Every row gives one point. The window is the flat piece filled in between its corners: a triangle in 3 columns, a solid with four corners in 4, and so on. A path goes straight from each point to the next, and from the last back to the first. After which points does the path pass through the window?

Window:
[[-0.027, 0.070, -0.077, 0.014],
[-0.039, -0.025, 0.059, 0.025],
[-0.003, -0.030, 0.008, -0.015],
[0.001, -0.023, 0.094, -0.024]]
Path:
(1): [-0.081, -0.035, -0.013, -0.033]
(2): [0.002, 0.012, -0.016, 0.023]
(3): [0.031, -0.037, 0.050, 0.057]
(4): [-0.070, 0.014, 0.032, -0.042]
(5): [-0.061, -0.044, 0.059, -0.051]
(6): [0.020, -0.032, 0.057, 0.018]
(7): [0.014, -0.019, 0.082, -0.009]
(8): [-0.045, -0.022, 0.082, -0.053]
(9): [-0.072, -0.010, 0.081, -0.047]
(10): [0.000, -0.022, 0.056, 0.020]
(11): [0.003, 0.003, 0.071, 0.007]
(12): [-0.023, -0.010, 0.064, -0.029]
(13): [-0.027, -0.006, 0.005, -0.017]
(14): [0.045, -0.009, -0.012, 0.018]
(15): [0.057, 0.014, -0.006, 0.015]
(16): [-0.053, 0.024, -0.015, -0.041]
Through the window after points: 3, 7, 9, 13

Window:
[[0.075, 0.034, 0.049, -0.042, 0.036, 0.022],
[0.057, 0.045, 0.055, -0.065, -0.039, 0.008],
[-0.026, -0.020, -0.057, -0.068, 0.032, -0.036],
[-0.077, -0.086, 0.008, 0.046, -0.014, -0.040],
[0.083, -0.040, 0.003, -0.045, 0.013, -0.022],
[-0.020, -0.020, -0.076, 0.011, 0.007, -0.053]]
Path:
(1): [0.051, 0.019, 0.033, -0.045, 0.003, -0.043]
(2): [0.069, -0.002, 0.015, -0.035, 0.024, 0.075]
(3): [-0.015, -0.057, -0.057, 0.005, -0.012, 0.012]
(4): [-0.048, -0.020, 0.031, -0.051, 0.013, -0.092]
(5): [0.031, -0.009, 0.007, -0.035, 0.007, -0.047]
(6): [0.065, -0.025, -0.011, -0.022, 0.006, 0.042]
(7): [0.059, -0.024, -0.002, -0.041, 0.000, 0.029]
(8): [0.065, 0.008, 0.043, -0.046, 0.017, -0.065]
(9): [-0.033, -0.002, 0.004, -0.020, 0.011, -0.073]
(10): [-0.003, -0.046, -0.045, -0.011, 0.001, 0.054]
(11): [0.029, 0.012, -0.006, -0.058, -0.034, 0.056]
(12): [0.041, 0.028, 0.036, -0.046, -0.017, -0.028]
Through the window after points: 1, 5, 7, 11

Window:
[[-0.026, 0.046, 0.031, 0.036, -0.068, -0.009, -0.016, 0.068],
[-0.054, -0.120, 0.040, 0.036, 0.014, -0.051, -0.020, -0.122],
[-0.021, 0.013, -0.024, -0.027, -0.007, 0.127, -0.022, 0.078],
[0.000, -0.057, -0.013, 0.060, -0.029, -0.019, -0.073, 0.009],
[0.035, -0.058, 0.022, -0.056, 0.024, -0.021, -0.016, 0.002],
[0.030, -0.073, 0.068, 0.032, -0.004, 0.007, 0.013, -0.029],
[0.038, 0.008, -0.064, -0.023, -0.003, 0.004, 0.077, 0.042],
[0.026, -0.021, 0.043, 0.001, 0.096, 0.015, 0.020, -0.043]]
Path:
(1): [0.028, -0.014, 0.017, -0.021, 0.044, 0.058, -0.006, -0.081]
(2): [0.001, -0.065, 0.014, -0.001, 0.064, 0.010, 0.009, 0.012]
(3): [-0.056, -0.044, 0.014, 0.042, 0.002, 0.001, 0.029, 0.084]
(4): [0.010, 0.021, 0.004, -0.005, -0.060, 0.017, -0.035, 0.012]
(5): [0.028, 0.017, 0.003, -0.007, -0.018, 0.013, 0.006, -0.023]
(6): [-0.005, -0.040, 0.043, 0.013, 0.007, 0.009, 0.015, 0.043]
(7): [-0.017, -0.095, 0.003, 0.003, 0.080, -0.018, -0.006, 0.019]
(8): [0.012, -0.049, 0.029, 0.016, -0.004, 0.015, -0.008, -0.077]
(9): [0.035, 0.019, -0.017, -0.016, -0.029, -0.006, 0.024, -0.007]
(10): [-0.031, -0.082, -0.034, 0.029, 0.038, 0.002, 0.048, 0.054]
(11): [0.017, -0.082, -0.039, 0.015, 0.043, -0.048, 0.058, 0.060]
(12): [0.029, 0.050, -0.021, -0.034, -0.041, 0.048, 0.035, -0.026]
(13): [0.023, 0.011, -0.010, -0.020, -0.024, 0.022, 0.015, -0.079]
(14): [0.001, -0.059, 0.053, 0.012, 0.121, 0.023, 0.024, 0.064]
(15): [0.009, -0.068, 0.040, 0.016, 0.016, -0.003, 0.025, 0.003]
(16): [0.038, -0.037, 0.036, -0.007, -0.011, 0.016, -0.026, -0.037]
Through the window after points: 9, 11, 15

Window:
[[-0.049, 0.004, -0.012, -0.049, 0.071, -0.008, 0.004, -0.039, -0.027],
[0.074, 0.086, -0.088, -0.012, -0.154, 0.067, -0.146, -0.025, 0.008],
[-0.047, 0.002, 0.076, 0.011, -0.050, -0.008, 0.034, 0.031, -0.002],
[-0.002, -0.035, 0.020, 0.016, -0.031, 0.070, 0.028, 0.017, -0.015],
[0.016, 0.040, 0.011, 0.016, -0.017, 0.001, -0.027, -0.054, -0.068],
[-0.001, 0.013, -0.014, 0.029, 0.039, 0.009, -0.102, 0.027, -0.019],
[-0.003, 0.059, 0.027, -0.002, 0.073, 0.028, -0.019, -0.020, 0.005],
[-0.010, -0.044, 0.072, -0.018, 0.009, 0.024, -0.017, -0.030, 0.008],
[0.012, -0.003, -0.004, 0.031, 0.062, -0.045, 0.002, -0.020, 0.043]]
Path:
(1): [-0.015, 0.015, -0.015, 0.044, -0.025, 0.044, -0.039, -0.051, 0.032]
(2): [0.067, 0.046, 0.002, -0.008, -0.004, -0.027, -0.054, 0.028, -0.014]
(3): [0.046, 0.024, -0.016, -0.026, 0.009, -0.028, 0.042, 0.065, -0.023]
(4): [-0.025, -0.024, 0.027, 0.040, 0.002, 0.057, -0.026, -0.045, 0.012]
(5): [-0.075, 0.002, -0.012, 0.031, 0.027, 0.015, -0.018, -0.063, -0.006]
(6): [0.034, 0.020, 0.014, -0.098, 0.058, -0.008, -0.001, 0.012, -0.033]
(7): [0.035, 0.025, 0.034, -0.043, -0.021, 0.017, -0.033, -0.002, -0.065]
(8): [-0.031, 0.029, -0.019, 0.041, -0.012, 0.034, -0.045, -0.030, 0.008]
(9): [-0.079, -0.007, 0.043, 0.030, 0.052, 0.012, 0.000, -0.054, -0.008]
(10): [0.003, -0.002, -0.008, -0.068, 0.084, -0.015, 0.021, 0.012, -0.035]
(11): [0.068, 0.035, 0.014, -0.081, -0.035, 0.018, -0.044, 0.026, -0.023]
(12): [-0.016, 0.026, -0.046, 0.044, -0.046, 0.034, -0.078, -0.062, 0.018]
Through the window after points: 3, 5, 11

Window:
[[0.039, 0.039, -0.057, 0.017, 0.004, 0.003, 0.085, 0.009, -0.096, 0.006, -0.030, 0.015],
[-0.050, 0.024, 0.009, 0.049, 0.024, -0.039, -0.087, -0.031, -0.010, -0.001, -0.007, 0.025],
[-0.003, 0.032, 0.032, -0.022, -0.001, -0.011, 0.042, -0.074, 0.026, 0.005, 0.025, -0.026],
[-0.039, 0.022, -0.027, 0.062, -0.037, -0.025, -0.018, -0.006, 0.082, -0.104, -0.050, 0.008],
[0.028, 0.018, -0.058, -0.028, 0.075, -0.007, 0.002, -0.015, -0.017, 0.068, -0.055, -0.001],
[-0.022, -0.006, 0.025, 0.018, 0.048, -0.024, -0.007, 0.033, -0.021, -0.017, -0.029, -0.028],
[-0.059, 0.058, 0.032, 0.080, 0.010, -0.040, 0.026, 0.067, -0.028, 0.073, -0.013, -0.010],
[-0.050, 0.086, -0.014, 0.043, 0.052, 0.059, -0.024, 0.066, -0.022, 0.002, -0.007, -0.033],
[0.088, 0.004, -0.048, 0.026, 0.023, 0.083, -0.062, 0.044, -0.028, 0.049, 0.026, 0.015],
[-0.001, 0.030, -0.028, 0.042, -0.021, 0.029, -0.070, -0.001, -0.009, 0.003, -0.030, -0.081],
[-0.059, -0.064, -0.014, -0.112, 0.002, -0.047, -0.087, -0.037, 0.014, 0.098, 0.103, 0.042],
[-0.020, -0.037, -0.048, -0.022, 0.033, -0.037, 0.063, -0.087, 0.035, 0.014, 0.113, -0.033]]
Path:
(1): [-0.027, 0.009, -0.016, 0.020, 0.009, 0.033, 0.048, -0.059, 0.022, 0.034, 0.035, 0.016]
(2): [-0.042, 0.007, 0.003, 0.054, -0.013, 0.042, 0.001, 0.009, -0.028, 0.041, -0.059, -0.023]
(3): [-0.015, 0.063, 0.005, 0.031, 0.041, -0.080, 0.012, 0.041, -0.003, 0.040, 0.058, -0.008]
(4): [-0.017, 0.002, -0.020, -0.037, 0.017, -0.057, -0.049, -0.010, -0.014, 0.023, 0.041, -0.002]
(5): [-0.061, -0.040, 0.016, -0.026, 0.026, 0.035, -0.024, 0.001, 0.016, 0.066, 0.024, 0.015]
(6): [-0.053, -0.046, -0.008, -0.012, -0.021, 0.018, 0.028, -0.068, 0.005, 0.057, 0.007, -0.005]
(7): [0.013, 0.061, 0.025, -0.009, 0.021, -0.027, 0.016, -0.033, 0.018, -0.009, 0.028, -0.025]
(8): [0.010, 0.034, -0.022, -0.012, 0.030, -0.054, 0.007, -0.008, -0.011, 0.008, 0.016, 0.010]
(9): [-0.039, -0.051, -0.033, 0.017, -0.002, 0.095, -0.019, -0.071, 0.018, 0.011, -0.025, -0.034]
(10): [-0.066, 0.011, -0.051, 0.054, 0.057, 0.125, 0.001, 0.004, -0.002, 0.038, -0.045, 0.004]
(11): [0.027, 0.021, -0.015, 0.012, 0.013, -0.017, -0.035, 0.013, -0.010, 0.013, 0.010, -0.001]
(12): [0.031, 0.022, 0.010, -0.070, 0.043, -0.114, -0.012, 0.013, -0.033, -0.014, 0.011, -0.058]
Through the window after points: 2, 4, 6, 10
